Every row gives one point. Each copy is the shape, with its points in the same order, stretched, turned, moved and blurred by noise. Is it also mirrored, or only turned?

Shape (7 x 2):
[[-1.6 -0.1]
 [ 2.7  2.6]
 [ 8.3 -5.9]
 [-2.3 -1.3]
 [ 8.3  4.5]
 [-2.1  1.6]
 [-2.5  1.0]]
Copy 1 (7 x 2):
[[ 1.2 -2.6]
 [-1.0  0.4]
 [ 5.0  5.2]
 [ 2.5 -3.3]
 [-2.5  5.7]
 [-0.7 -2.4]
 [ 0.3 -2.9]]
Copy 1 is: only turned
Copy 2, 7 rows:
[[-1.9  0.8]
 [ 2.4 -0.9]
 [ 6.0  7.2]
 [-3.3  0.5]
 [ 9.0 -1.7]
 [-2.9 -1.4]
 [-2.1 -1.2]]
Copy 2 is: mirrored
Copy 3, 7 rows:
[[ 2.4  0.3]
 [ 2.1  5.9]
 [-9.7  5.8]
 [ 1.5 -1.6]
 [ 0.5 11.6]
 [ 3.9  0.6]
 [ 3.6 -0.6]]
Copy 3 is: mirrored

Shape:
[[-0.2  4.9]
 [-5.0 -0.4]
 [-1.5 -5.0]
 [ 6.6  3.4]
 [-4.0 -2.9]
 [-0.6  0.5]]
Copy 1, 6 rows:
[[-2.7  7.3]
 [ 7.2  3.7]
 [ 4.9 -3.7]
 [-8.9  1.4]
 [ 6.1  0.6]
 [ 1.4  1.5]]
Copy 1 is: mirrored
Copy 2:
[[-1.2 -3.8]
 [-5.4  1.2]
 [ 0.5  3.2]
 [ 6.1 -5.1]
 [-3.8  2.9]
 [-1.0 -0.5]]
Copy 2 is: mirrored

Shape:
[[-6.2 -1.8  1.1]
 [-8.1  2.9  1.8]
 [ 4.7 -1.6  0.4]
 [ 4.4  3.0  3.6]
 [ 4.2 -0.4 -3.0]
 [-9.4  3.9  1.1]
 [ 2.8 -4.4 -0.4]
 [-1.8  2.3  1.4]
 [-6.2  2.1  3.6]]
Copy 1, 9 rows:
[[-6.0  0.2  1.0]
 [-8.2 -4.0 -4.1]
 [ 5.4  4.5  3.4]
 [ 6.0  3.3 -2.6]
 [ 5.5  0.1  3.4]
 [-9.8 -4.9 -4.6]
 [ 3.2  4.8  6.3]
 [-1.3 -0.8 -2.2]
 [-6.0 -0.3 -3.8]]
Copy 1 is: only turned
Copy 2 (9 x 3):
[[ 4.3 -2.9  0.1]
 [ 6.3 -4.4 -2.4]
 [ 1.2  3.6 -2.2]
 [ 4.0  3.9 -4.5]
 [-1.2  2.3 -3.2]
 [ 6.5 -5.2 -2.9]
 [ 0.5  2.8  0.6]
 [ 4.6 -0.8 -3.1]
 [ 6.6 -1.9 -1.3]]
Copy 2 is: mirrored

Shape, 9 rows:
[[-0.8 -6.6  3.0]
 [-0.2  3.7  1.1]
 [-1.8 -6.3 -3.4]
 [-1.5  0.3 -3.4]
 [ 2.6 -5.3 -2.9]
 [ 8.8  1.7 -2.9]
 [-2.3  0.9 -4.9]
 [ 3.0  4.0  6.0]
 [ 4.3  1.8  3.6]]
Copy 1:
[[ -6.4   8.3   1.1]
 [  4.7  -2.4  -2.1]
 [ -5.3   5.1   5.9]
 [  1.5  -0.7   2.8]
 [ -6.7   0.1   5.7]
 [ -2.6 -11.4   3.5]
 [  3.1  -1.0   3.6]
 [  2.9  -2.9  -5.6]
 [ -0.4  -3.6  -2.2]]
Copy 1 is: mirrored
Copy 2, 9 rows:
[[-3.0 -0.2 -4.4]
 [ 2.0 -1.1  2.2]
 [-5.8 -0.3  0.0]
 [-2.1 -0.8  3.1]
 [-4.9  3.1  0.4]
 [-0.2  6.6  3.8]
 [-2.6 -1.6  4.6]
 [ 4.9  1.4 -0.7]
 [ 2.4  2.9 -0.3]]
Copy 2 is: only turned
Copy 3 (9 x 3):
[[  7.0   5.0   3.6]
 [ -4.8   2.4  -2.6]
 [  5.1   1.2   6.8]
 [ -2.3   0.1   1.8]
 [  4.5  -3.7   2.3]
 [ -2.5 -11.3  -6.5]
 [ -3.2   0.3   2.8]
 [ -3.5   1.9  -7.6]
 [ -1.3  -1.6  -6.2]]
Copy 3 is: only turned
